Each row of a before or after table is a point. The points were changed in one or more steps. Then noise was added and the rows were shuffled. The steps act on columns, c1 being the first. What was done? A step turns or swaps two columns, mirrors them in a line or flattens them onto one, adds a multiple of one to another, or multiplies or shifts one. Angles are multiples of 10 degrees, from the lower column toward the higher: turns from -170 to 170, lines from 10 to 170 but not 90. Use the fewest steps. Two steps may share a column if one is a turn and the other turns, adds or multiplies; they go together, in the order done. Otherwise the lowest column goes first.

Before (13 x 3)
[[  8  11   2]
 [-34  -2  33]
 [-30 -16  27]
 [  0  18 -17]
 [-20  14  10]
 [  3  43  19]
 [ 21   4 -23]
 [-33   0  26]
 [ 16   6  10]
 [-15 -13   8]
 [ 20  37  20]
 [ 28  60  11]
 [-28   6  10]]
After (13 x 3)
[[-24  39  -7]
 [ -2  10   3]
 [ 12   2  27]
 [-21  -3 -41]
 [  0   5 -33]
 [-18 -14 -29]
 [  1 -12  -8]
 [-18  61  -4]
 [-18  44 -27]
 [-16  -1 -41]
 [ -5  13 -28]
 [-18   7  11]
 [ 16  18  -3]]
Steps: turn c1 and c3 by 110 degrees; add -0.5 times c2 to c3

Before (9 x 6)
[[  8   8 -17  14   5  -1]
 [-16 -11   8   1   0  17]
 [-16  13  12   7 -14   9]
 [  9   6   2 -17  25  11]
 [ -4   3 -32  26  -7  -9]
 [ 11   3 -12  10  -1   4]
 [  3   0  -5  24   6   2]
 [ 10  -5  13 -17  12  -1]
 [-24   6  24  -6   4   3]]
After (9 x 6)
[[-40 -13  -8   5   2  15]
 [ 20   7   3 -21   6  -1]
 [ 10  -2 -12 -22   5   2]
 [ 23   4  10  13  24  12]
 [ 25  -5   1  23  12   2]
 [-10   2   7 -42  -7  -9]
 [-41  13 -15   0 -14   9]
 [ 29   5   3 -16  -3   5]
 [-59   4 -15  21   2   3]]
Steps: multiply c1 by 2.5; turn c3 and c4 by 140 degrees

Before (9 x 9)
[[ 21 -17   3  11   4  -8   3   2  23]
 [  7   3  -2  -5  10  11  18 -20  -1]
 [-12   2 -13  12  40   0  41   8 -16]
 [  4  -6   8 -41  -2  -6 -11  -5   8]
 [ 19  -8  26   6 -19   9  19   6  -4]
 [-23  -9  -9 -12  33   8  -4  -9  12]
 [ 14   0  -3  17  18 -21 -13  18 -24]
 [ -4   1 -19  17   9 -16   4  15 -10]
 [-21 -13   3  -7  15 -19  13 -11 -11]]
After (9 x 9)
[[-19  -2  -2   2 -11 -22  42  23 -24]
 [ -2   2 -13 -42 -41   0 -20  11 -15]
 [ 15 -14   2  -6 -22 -21 -24 -15 -12]
 [ -2  -7   8  30   5  -6 -59  -7   8]
 [-10   3  -2 -13  -7  13 -29 -27   0]
 [-22 -18   2  -8   6  -9  18   2  22]
 [-13  -8  28 -19  25   9  -8   7  -4]
 [ 11  -9  -8  10 -40   9 -17 -10  11]
 [  0   1 -21 -11 -11 -17  25  20 -12]]
Steps: turn c1 and c5 by 160 degrees; turn c4 and c7 by 120 degrees; multiply c7 by 2; multiply c8 by 1.3

Before (11 x 12)
[[ 10   2   7  28 -45   4  23 -19 -30  27 -14  -7]
 [  8  15 -17  -8 -27 -24  18   6  25  18 -26 -25]
 [ 22  14  -7 -19 -20 -10   7  21  -7 -38 -31  53]
 [ 45   8   5   6 -31 -12  19 -40 -30  10 -22 -15]
 [-29 -20   9   7 -14 -18 -18 -28 -17   5  -3 -16]
 [-27  34 -10 -39  -3  -5 -19   3 -14  -5 -22   2]
 [ 20  21 -26  -9 -49   1  17 -18   6 -28 -33  36]
 [ -4   7  -8  42 -23 -31  27 -33 -27  16 -24 -22]
 [-25   2 -46 -37   9 -14 -30  14  -5  15 -18   3]
 [  6  -3  -9  -2 -36 -14  39 -19 -29  -3  -7 -15]
 [ -7  16  -8 -37 -11 -18   5  -9  -3  -1 -15  49]]
After (11 x 12)
[[ 43 -37 -20  11  -2  -5  -4   0 -14  -1   2 -17]
 [-13 -37   8  41 -54   2 -29 -11  13  -9  18   5]
 [-20  -9  24 -17 -41   5   3 -28 -20  -7  15  17]
 [ 42 -12 -39  14   6  -9 -44  10 -10   2  18 -18]
 [-12 -27   4  60 -25 -11  -8  16 -12  -6  20   2]
 [ 22 -21   1  60  -9 -19  -7  -5   2  -4   5  -3]
 [ -3 -30  16 -21 -22 -21 -19  13  17  -4  15 -26]
 [ -6  -3  39 -11 -34 -15 -17 -25 -20  -7   7 -11]
 [ 22  18 -19 -27 -10 -20  16 -33  -5  -2  11   8]
 [-41 -15  21  -9 -32 -11   3 -49 -12  -5  16 -24]
 [-17 -17  28 -41 -19 -31 -14 -42 -13  -3  17  21]]
Steps: turn c1 and c4 by 150 degrees; turn c4 and c12 by -60 degrees; turn c2 and c11 by -150 degrees; mirror c3 and c7 in the line at 40 degrees; flatten c5 and c10 onto the line at 10 degrees; turn c8 and c9 by -20 degrees

Before (14 x 18)
[[  5 -17  -6 -20   1 -15  18 -10   5   2 -12  -5  -8  -8  19 -10  17  -3]
 [  0   8 -28 -14 -13 -25  -8  -7  13  19 -19  -9 -12  -4  -2  -7  -4 -11]
 [ -3 -11   6   4  -8 -15  -8 -13  -9 -10  13   2  12  -5   2  -6  21 -16]
 [ -6   5  -9 -13  18  10  -1  -3   2   8 -20  -2  -8  -1   2   2   2   9]
 [-23   0  -4   1  -4 -14 -10   7 -12  -2 -23   1   7  -8  18  -2  -4   5]
 [ -6  -2   3   9   7 -19  12  16   1   2  11  -8  12   2 -14   2   8  -8]
 [  7  -2 -21  15  13 -11  23 -12   7  10  13  -2  12   1  -5  -6   4  11]
 [  2  -1 -12   2 -16   5   4  -3  11  -1 -19  -7 -11 -18   1  -4  -9   2]
 [-15  12   9  -2  -6   8  12  13 -23  13  15   4 -16 -25  12 -13  -9  -7]
 [-15  15   0 -19 -13  -4  10 -13 -12 -15   7  15   3 -16  18  26  15   0]
 [  7 -16 -14  -7  20  -8  19   5 -23  15   1  -7   7   1 -12  -2  -4 -26]
 [-18 -21  -8 -12 -15   6 -13  -3 -21 -19 -14  23 -20 -20 -12  11  -9  14]
 [  6  12 -14 -13  11   2  -5  12   1  15   8 -14 -12 -16  20  18  14  -8]
 [-16  12 -21  -4 -18   0  10  15   4  20 -18  16  11   2   7   4   0   2]]
After (14 x 18)
[[  0   0  -5 -24  -2 -16 -10   6 -17  -7 -23   0   8  -8  19  -1  -5   5]
 [  1  -4 -12   2 -17   6   3  -3  10  -3 -18  -3 -10 -16  -1   3  -9   2]
 [-11  -2  -9 -18 -15   6 -12  -3 -33 -57 -14  -1 -22 -22 -11   5  -9  15]
 [  4  -7   6  -4  -8 -14  -7 -14   8 -30  12  -5  14  -4   1  -2  22 -16]
 [-13   1 -14   6  11   2  -5  13  10  47   8   0 -15 -16  19   2  14  -8]
 [ -5  15 -22 -16 -16  -1  10  15   2  60 -18  12   9   3   7  -2   0   1]
 [  8  -6   3  -8   8 -19  12  16  10   5  11  -4  10   3 -15  -3   8  -7]
 [-20 -13  -6   5   1 -14  18 -10   8   6 -13 -10  -6  -7  16   1  17  -3]
 [-14   2 -28  -1 -13 -26  -8  -8  26  58 -19   0 -11  -4  -3   2  -4 -11]
 [-20  15   0 -14 -13  -6  11 -13 -12 -45   7  16  -2 -17  17  -1  14   0]
 [ 15  -3 -22   7  12 -11  23 -12  -5  31  13  -1  14   0  -5  -2   3  11]
 [ -2   9   9 -15  -6   8  12  12 -16  38  16   7 -14 -24  12   3 -10  -7]
 [ -8 -13 -14   6  21 -10  19   6   3  45   2 -11   8   1 -12  -1  -5 -27]
 [-14   2  -7  -6  19  10  -2  -3  -7  25 -19   3  -8  -1   2   3   2   9]]
Steps: swap c1 and c4; flatten c2 and c12 onto the line at 40 degrees; add -1 times c18 to c9; multiply c10 by 3; flatten c13 and c16 onto the line at 170 degrees

Before (10 x 32)
[[ 18   0   0  16   8 -19  12   5  21  -9  10  18 -15  -1   9 -12 -12  15
   -8  -4  13   0 -14  10   3 -12  -4  -7  13   8  12   3]
 [  5  11  -9  15   4   4   9 -18  -3  21 -27  12  -7  15 -21  21  -5 -14
   -9 -10  -3   7   6 -17  -8   3  12  13  -3  21 -20 -21]
 [-16   9 -13 -25  -7  -5  -8  12  -5  -3   4  13  -3  28 -15 -17   5 -14
  -17 -17 -19  -6  15   4   9  10 -14   3  17   6 -23 -24]
 [ 15  -4  22   7 -22   8 -26  15  18 -17   9  -7 -17   1  16   6  10  18
  -16  14 -16  24  -5   7  -8 -19  18  11 -10  11  -5   2]
 [  1 -17 -20   3 -10   6   2  17   9  17  14 -13  10 -11 -17   3 -11 -16
   18  -4   5   5  -8  17  25 -12   7   4   7  18   9 -17]
 [ -6  -6  13 -12 -23  12  11 -20  30   8  15  11  12  26   9  22   5 -11
   -4  -1  11 -11  -4   2  26   2   7 -24  -5  -3 -16 -24]
 [  8   2  -9  -2  -8  -9 -10 -17   1 -10   5 -14  -2   1   8 -18   3 -14
    3 -11   8  -4  -9   2   6  -3  11 -11  10   5   2  -4]
 [-16   6  10  -6 -24 -20   1  18  -7  -5   9  15 -18 -15 -20  -3 -22  18
   15   3  -9   7 -12 -10  -5   3 -11 -12  20   6  -3   9]
 [ 18  -6  13 -20  -9   5  -6 -16  17   0   5 -12 -11  27 -21  -8   3  -5
   -4 -23 -22   0  13 -24  16  -1  -3 -14  13 -16  17 -25]
 [ 10  15  -6   7   4 -18   2  -2   3  20   1   4 -21   0  16 -16   4  10
   13  -2  -7  22  -3  11  32  14 -11 -13  -7  -9 -18   3]]
After (10 x 32)
[[-16   3  10   4 -24  14   1  18  20  -5  10  14  -6 -15 -19  -3 -22  18
   15   3  -9   7 -12 -11  -5   9 -10 -21  20   5   0  -5]
 [ 14   3  22  -1 -22   4 -26  15 -36 -17   7  -7 -20   1  16   6  10  18
  -16  14 -16  24  -5  10  -8 -11  18  -3  -9  11  -6 -16]
 [-17   2 -13 -19  -7   1  -8  12  11  -3   6  13  -4  28 -15 -17   6 -14
  -17 -17 -19  -6  15 -16   9 -12 -14   0  17   6  33   3]
 [ -6   4  13 -10 -23   9  11 -20 -60   8  12  11  25  26   9  22   5 -11
   -4  -1  11 -11  -4  -8  26 -17   8 -10  -5  -3  23   3]
 [  8   2  -9  -3  -8   9 -10 -17   1 -10   5 -14   6   1   8 -18   3 -14
    3 -11   8  -4  -9   0   6  -5  11 -11  10   5  -1   1]
 [  5  -7  -9  23   4  -6   9 -18   4  21 -20  12 -14  15 -21  20  -5 -14
   -9 -11  -3   7   6   0  -8 -14  12   5  -3  21  26  -1]
 [  1   3 -20 -12 -10   0   1  17 -18  17   7 -14   5 -11 -17   3 -11 -16
   18  -4   5   5  -8  13  24 -21   7   9   7  18  -6   7]
 [ 18   1  13   5  -9   7  -6 -17 -34   0   3 -12   1  27 -21  -8   4  -5
   -4 -22 -22   0  13 -31  16 -20  -3 -18  13 -16  -3  23]
 [ 18   3   0   3   8  33  13   5 -33  -9   9  18  -7  -1   9 -12 -12  15
   -7  -4  13   0 -14  19   3  -5  -4 -15  13   8 -16  -1]
 [ 10   2  -6  -3   4  19   2  -2   1  20   6   4  -7   1  16 -16   4  10
   13  -2  -7  22  -3  12  32  12 -11 -23  -7  -9  20  -5]]
Steps: flatten c2 and c11 onto the line at 70 degrees; turn c4 and c24 by 50 degrees; multiply c9 by 2; turn c6 and c9 by -160 degrees; turn c13 and c28 by 40 degrees; turn c26 and c32 by -50 degrees; turn c31 and c32 by 140 degrees
